Rows are points. The ring and each string are closed loops that go straight from each point to the next, and from the last back to the first. Before rounding, they use only three directions, however many columns there are. How many times does the string pass through the ring? Passing back the other way cancels.

Ring:
[[ 24  68  30]
 [ 14  29  52]
 [ 11 -23  49]
 [ 18 -57  22]
 [ 27 -32  -2]
 [ 30  24  -6]]
String, 27 rows:
[[ 28  43  38]
 [ 35  80  64]
 [ 29  79  79]
 [ -1  17  54]
 [ -1 -12  29]
 [ 18   2  36]
 [ 15  -5  26]
 [  0 -35  26]
 [ 14 -19  29]
 [ 30 -14  42]
 [ 38 -51  51]
 [ 14 -81  21]
 [  1 -79   2]
 [  8 -29   9]
 [ 34 -18  17]
 [ 51 -13  11]
 [ 31   3  17]
 [  3 -26  -3]
 [  5 -24 -19]
 [ 22   8   9]
 [ 44  46  16]
 [ 48  80   2]
 [ 32  80  -4]
 [  6  20   2]
 [ 14   5  17]
 [ 15  25  20]
 [  0   3  12]]
Times through: 3

Ring, 9 rows:
[[-20  43  60 -12 -39 -19]
 [-25  47  51 -12  -6 -26]
 [-12  37  25 -17  35 -27]
 [ 10  15  -5 -30  64 -23]
 [ 26 -13 -21 -48  67 -15]
 [ 31 -28 -19 -59  48  -9]
 [ 28 -25  -1 -56  11  -4]
 [ 15   1  28 -36 -31  -5]
 [ -4  29  52 -19 -48 -11]]
String (29 x 6):
[[-21  91  58  28  -9 -29]
 [-28  61  46  -2  18 -32]
 [ -4  69  29  13  27 -27]
 [  8  42  17  -5  25 -20]
 [ -4   7  19 -41  23 -19]
 [-12  -1  12 -52  51 -25]
 [  7   8 -12 -38  85 -26]
 [ 41  26 -32  -9  89 -18]
 [ 42  20 -24 -13  65 -14]
 [ 12   4   6 -37  31 -16]
 [ -5 -32   2 -76  50 -20]
 [ 21 -41 -23 -75  67 -14]
 [ 65 -34 -48 -52  67  -1]
 [ 54 -19 -27 -42  38  -1]
 [ 29   4   1 -30  15  -8]
 [ -5 -22  16 -66  20 -16]
 [  6 -38  11 -75  10 -10]
 [ -7 -32  21 -75   7 -14]
 [  5  -3  22 -45   0 -12]
 [  0   0  24 -44   3 -15]
 [ -9  -7  33 -53 -10 -14]
 [-16  -1  52 -50 -42 -12]
 [  2  48  65   2 -81  -6]
 [  4  56  56   9 -60 -10]
 [ -3  37  45 -11 -28 -15]
 [-14   0  31 -50   8 -20]
 [-31   0  44 -56   2 -24]
 [ -4  30  34 -19  -2 -18]
 [-11  76  53  19 -19 -23]]
Times through: 3

Ring:
[[-16 -41 -22  -6   6  -7 -22  23 -16 -11 -32]
 [  4 -23   4   6   6   4 -45   5 -42 -15 -25]
 [  9  12  29  19  38  31 -27  -5 -36 -20   4]
 [  2  41  46  20  64  48  15  -7  -8 -24  26]
 [  3  44  64  -4  28  27  40 -12   7 -31   6]
 [  0  25  55 -20   0   5  38  -8   9 -30 -16]
 [-17 -21   0 -18   0  -9  13  17   5 -18 -31]]
String:
[[ -8  60  38  42 121  82  31   0   5 -21  62]
 [ -7  33  26  28  83  55  11   3  -6 -19  33]
 [ -1  14  28  11  39  28  -2   0 -16 -21   4]
 [ 15  17  45  10  18  22 -23 -13 -37 -24  -5]
 [ 24   1  34  20  13  20 -63 -15 -66 -20 -12]
 [  1 -26 -10  19  28  16 -56  10 -48 -11 -13]
 [ -6 -10   6   5  25  13 -13   9 -18 -17 -12]
 [  1 -14  15  -5  -1  -1 -21   3 -26 -19 -27]
 [-16 -62 -39  -8  -9 -20 -43  28 -27  -8 -47]
 [-34 -68 -63  -3  19 -11 -26  45  -7  -2 -35]
 [-18 -26 -15  -1  24   5  -7  22  -7 -13 -18]
 [ -3  -9  16  -5   6   3  -8   5 -16 -20 -22]
 [ -5 -31  -1 -11 -12 -12 -24  11 -24 -16 -39]
 [-15 -57 -36  -3  -1 -13 -44  27 -30  -8 -41]
 [  6 -29   8  -6 -17 -11 -44   3 -42 -17 -40]
 [  3  -4  23  -1   7   7 -17   0 -26 -21 -19]
 [ -5  -5   7  12  37  22 -17   9 -22 -16  -3]
 [ 10   9  40  -1   5  10 -14  -9 -29 -24 -16]
 [ 13  32  42  31  61  50 -22 -12 -37 -22  23]
 [ -4  43  29  41 104  70   6   1 -11 -18  48]
 [ -5  28  29  20  66  45  12   2  -6 -21  23]
 [  7  17  44  -1  13  15   1  -9 -18 -25 -10]
 [ 10  50  63  15  51  45  16 -16 -12 -28  22]]
Times through: 4

Ring:
[[  2 -18   4 -31  24  26  23 -53   4   8  10  14  25  14]
 [ 28 -59 -22 -23  25  19  -1 -36  17  12  -5   1  -1   8]
 [ 42 -72 -31 -11  15   5 -24  -5  27  14 -18  -7 -20   2]
 [ 31 -57 -12   4   5 -16 -33  29  32  15 -31 -14 -29   7]
 [ -1 -18  28  20  -4 -37 -28  59  31  14 -41 -19 -27  18]
 [-24  23  55  21 -13 -41 -16  64  21  11 -33 -11 -10  22]
 [-28  49  57   9 -21 -28  -6  45   9   7 -11   6  12  16]
 [-17  62  41 -14 -25   1   7   4  -6   2  21  29  39   3]
 [-10  51  25 -31 -14  23  20 -33 -12   0  36  38  51   0]
 [ -7  19  16 -34   9  29  28 -53  -7   3  27  28  44   8]]
String (28 x 14):
[[  16   14   -1  -28  -12   21    1  -25   -2    3   26   30   31   -7]
 [ -13   12   29  -13    5    2   11  -10    6    7    0    9   20   16]
 [ -31   33   41  -29   16   21   41  -50   -8    4   19   22   46   21]
 [ -31   17   40  -25   24   17   40  -48   -2    6    9   13   37   27]
 [  -8   -1   22  -14   11    4   11  -15    8    8   -2    7   16   16]
 [   3  -11    9  -21   13   14   11  -28    7    8    4   11   18   11]
 [ -14  -21   24  -15   30    6   22  -29   12   11  -12   -3   11   27]
 [  -9  -19   22  -10   21   -1   11  -13   15   11  -15   -4    5   23]
 [  22  -18   -8  -19    0   13   -7  -15   10    8    7   14   11   -1]
 [  54  -71  -49  -30   15   29  -15  -39   17   10    5   10   -2   -8]
 [  66 -116  -63  -22   32   21  -25  -32   31   16  -17  -10  -28   -1]
 [  65 -105  -58  -15   21   12  -34  -13   33   16  -20  -10  -31   -4]
 [  61  -69  -49  -17    0   13  -35   -6   23   11   -3    5  -15  -13]
 [  29  -31  -13  -12   -2    3  -19    2   17   10   -4    6   -3   -2]
 [  -1  -23   21    4    9  -17  -10   22   23   13  -27  -11  -12   19]
 [   2  -10   17   -4    2   -8   -7   10   16   10  -12    0    1   12]
 [  31  -29  -10    1  -13  -12  -35   32   23   11  -15    0  -15   -3]
 [   7  -17   22   21  -12  -39  -37   67   31   14  -39  -17  -29   12]
 [  26   -6   -3   -4  -21   -8  -30   28   16    8   -3   10   -2   -7]
 [  -8    7   31    4   -6  -19   -9   28   16   10  -17   -1    0   14]
 [ -36   27   66   19   -4  -39   -3   53   19   11  -33  -13   -4   30]
 [ -59   56   94   28  -10  -53    2   71   17   11  -38  -14    0   38]
 [ -23   23   46    3   -3  -18    3   22   12    9  -14    1    9   21]
 [  11    9    8  -15  -12    5   -7    0    7    6    9   17   17   -1]
 [   6   57   16  -22  -38   12   -5    0   -8    0   35   40   41  -14]
 [ -20   88   43  -22  -36   11   13   -6  -16   -2   40   44   57   -5]
 [ -13   96   33  -37  -39   28   21  -31  -25   -5   60   58   74  -12]
 [  24   43  -10  -43  -30   40    4  -43  -16   -3   57   54   56  -24]]
Times through: 0
String, 28 rows:
[[-28  31  54   7  -7 -24   1  32  12   9 -17   0   8  22]
 [ -8  26  30  -6 -13  -7  -3  14   7   6   1  13  17   8]
 [ 14  40   6 -22 -32  13  -9  -3  -4   1  31  36  35 -14]
 [ 17  29   1 -26 -24  19  -4 -15  -4   2  32  35  35 -13]
 [  8  29   7 -27 -17  20   4 -23  -5   2  30  33  37  -7]
 [ 13  41  -2 -45 -18  42  16 -55 -17  -2  54  50  59 -15]
 [-13  42  20 -46   5  43  42 -74 -18   0  46  42  65   5]
 [-41  21  50 -25  30  16  48 -51  -3   7   6  11  39  33]
 [-11  -1  24 -17  15   8  17 -24   7   8  -1   7  19  18]
 [ -2  -9  14 -20  15  12  14 -28   7   8   2   9  18  14]
 [-20 -13  30 -15  31   6  26 -31  10  11 -11  -2  14  29]
 [-14 -31  16 -30  46  25  39 -67   6  10  -2   2  22  30]
 [ 14 -31 -12 -40  28  38  24 -71   2   7  18  18  28   8]
 [ 27 -17 -19 -34   4  32   4 -46   2   5  24  25  26  -6]
 [ 23  -9 -16 -38   5  36  11 -54  -2   4  29  29  33  -5]
 [-24  22  27 -43  26  39  51 -81 -12   3  30  29  56  19]
 [-40  45  50 -31  17  23  50 -56 -12   3  23  25  55  24]
 [-23  29  39 -16   3   5  21 -17   0   6   7  15  30  17]
 [  0  15  17 -17  -6   7   3 -10   4   6  10  18  23   5]
 [-36  42  58  -3  -1 -12  17   8   4   7  -5   8  24  24]
 [-53  96  83   1 -27 -20  17  30  -6   2   8  21  41  19]
 [-44  97  79   9 -41 -30   0  53  -2   3   4  20  32  12]
 [-10  47  38   2 -31 -18 -13  38   6   5   2  16  17   3]
 [ 13   9   8 -10 -16   0 -13  10   9   6   6  15  12  -2]
 [ 10   5  10  -9 -12  -1 -11   9  10   7   2  12  10   1]
 [ -7  30  36   9 -25 -26 -20  50  14   8 -12   5   2   7]
 [-52  60  92  36 -24 -63 -14  95  21  11 -42 -16  -8  32]
 [-80  73 121  43 -13 -73   2  98  21  12 -53 -24  -7  49]]
Times through: 1

Ring, 9 rows:
[[ 77  33  16 -17  11   0   6  11  18 -20  -3  18   8   1]
 [ 33  22   7 -22   9  25  -8  15  34 -33  13  13  -4  13]
 [-24   9 -10 -15  -5  32 -19  17  34 -23  24  10  -4  11]
 [-63 -16 -15   8 -12  20 -12  11  15 -14  28   3 -13  -1]
 [-55 -29  -8  25 -10   4   3   4  -4 -13  22   1 -22 -10]
 [-33 -29  -2  35  -8 -17  15   0 -20  -4  11   2 -18 -21]
 [  1  -3  -5  29 -15 -39  16   3 -26  23  -4  12  14 -33]
 [ 32  22  -5  13 -15 -41  11   8 -17  31 -11  20  34 -31]
 [ 70  35   8  -7   1 -21   9  10   3   4 -10  21  24 -14]]
String (28 x 14):
[[ 118   42   24  -11   14  -26   20    8    2   -8  -19   23   19  -11]
 [  92   53    6  -14   -2  -32    7   13    3   19  -19   28   44  -19]
 [  57   44   -2  -11   -9  -24    0   14    6   21  -10   25   41  -17]
 [  30   28   -4   -6   -8  -13   -2   13    8   10   -1   19   26  -13]
 [  53   17   13   -3    8   -5   10    8    8  -17    0   14    0   -5]
 [ 115   28   35  -18   29    4   19    7   19  -47   -6   16  -13    9]
 [ 111   35   32  -30   30   19   10   11   34  -54   -1   17  -12   18]
 [  31   37   -3  -28    0   19  -16   19   36  -14   10   19   17    8]
 [  -7   30  -15  -22  -12   19  -23   20   34   -2   15   17   22    4]
 [ -25   22  -16  -27   -8   39  -29   22   45  -18   26   13    8   15]
 [ -55    7  -19  -22   -9   50  -32   21   48  -27   35    7   -6   19]
 [  -8  -11    6    2    7   22    1    7   18  -38   21    4  -27    7]
 [ -17   -2   -5    4   -6    8   -4   10   11  -12   16    8   -5   -4]
 [ -49    0  -20    4  -18    8  -15   14   13    4   20    9    8   -8]
 [-121  -18  -38    9  -31   25  -30   16   19    7   37    3    1   -5]
 [ -90  -37  -14   17  -10   30  -11    7   14  -28   37   -4  -34    3]
 [ -43  -25   -2   13   -1   20   -1    6   10  -31   26    0  -31    2]
 [  -2   -4    2    7   -1    4    4    7    6  -17   12    8  -10   -5]
 [ -50    7  -23    0  -21    9  -19   16   16    9   20   11   15   -8]
 [ -87    9  -36  -12  -28   31  -38   22   35    7   33   10   17    2]
 [ -78   15  -32  -28  -20   53  -45   26   54  -13   39   10    9   18]
 [   8    8    6  -20   11   41  -11   14   40  -48   23    8  -21   21]
 [  40    7   17  -12   17   23    4    9   26  -47   13    9  -23   13]
 [  93   26   32  -32   33   36    5   11   43  -68    8   13  -26   27]
 [  99   42   23  -33   22   18    2   14   36  -41    0   19    1   15]
 [  58   39    4  -19    1   -2   -3   15   20   -5   -2   21   23   -3]
 [  11   20   -7   -3  -10   -8   -4   13    8    7    4   16   20  -11]
 [  58   17   14   -1    8   -9   13    7    5  -16   -2   15    1   -7]]
Times through: 0

Ring (8 x 14):
[[ 36  34  38  19  26  20   2   3   7 -33  36   5  27  35]
 [ 62  10  33 -23  23 -38   6  -2 -30 -42  87 -12  21   6]
 [ 69 -17  15 -43   2 -85  19 -10 -68 -32 109 -16  27 -34]
 [ 60 -27   4 -34 -21 -88  29 -19 -75 -17  96 -10  36 -50]
 [ 43 -20   5  -4 -46 -49  32 -29 -53   1  54   0  42 -39]
 [ 24   4  18  38 -57  20  26 -35  -7  13  -2  12  44  -1]
 [ 11  27  28  61 -38  62  16 -24  24   8 -27  21  42  29]
 [ 15  40  33  52   3  56   7  -4  26 -13  -7  19  37  41]]
String (24 x 14):
[[ -4  48  19  60  37  47   9  21  19 -21  -6  32  46  33]
 [ 28  20  21  20  11   0  13   1 -12 -21  35  11  37   8]
 [ 41  24  39  20  -7  24   6 -16   7 -19  27   1  27  30]
 [ 44  45  57  26  16  55  -8  -9  35 -33  21  -1  18  64]
 [ 31  42  32  13  66   5  -2  28   0 -49  53  10  29  33]
 [ 29  21  17   9  36 -18  12  15 -23 -33  54  11  37   3]
 [ 39  16  30  15  -8   7  11 -14  -7 -18  35   3  31  15]
 [ 35  40  50  38  -4  60  -1 -16  34 -19   4   5  24  56]
 [  6  52  36  63  18  73   3   5  38 -17 -18  25  38  53]
 [ -3  34  11  58  14  35  17  10   6  -9  -7  32  50  15]
 [ 26  21  29  37 -23  33  14 -20   8  -5   5  11  36  22]
 [ 36  25  47  44 -50  65   8 -41  31   2 -13   3  28  45]
 [ 12  16  26  67 -77  67  24 -46  23  26 -43  19  45  21]
 [ 12  -9  -6  34 -51 -16  38 -23 -37  17  10  21  56 -36]
 [ 37   4  20  13 -24  -8  20 -20 -21  -8  35   4  37  -4]
 [ 44   0  31  21 -65  17  20 -46  -5   7  14  -2  32   7]
 [ 37 -21   7  14 -77 -23  35 -46 -40  18  25   3  45 -33]
 [ 47   9  40  21 -53  27  13 -43   5   0  15  -4  27  22]
 [ 40   7  27  16 -30   4  17 -26 -12  -7  29   2  33   6]
 [  9 -11 -10  34 -48 -22  40 -21 -43  17  12  23  59 -42]
 [  8  15  23  70 -79  66  26 -45  21  29 -46  22  48  17]
 [ 17  34  46  75 -69 103  11 -47  53  18 -54  16  35  55]
 [ 35  23  39  34 -31  43  10 -28  17  -6   4   5  30  33]
 [ -5  55  37  85  -6 102   6  -7  54  -1 -50  31  42  61]]
Times through: 3
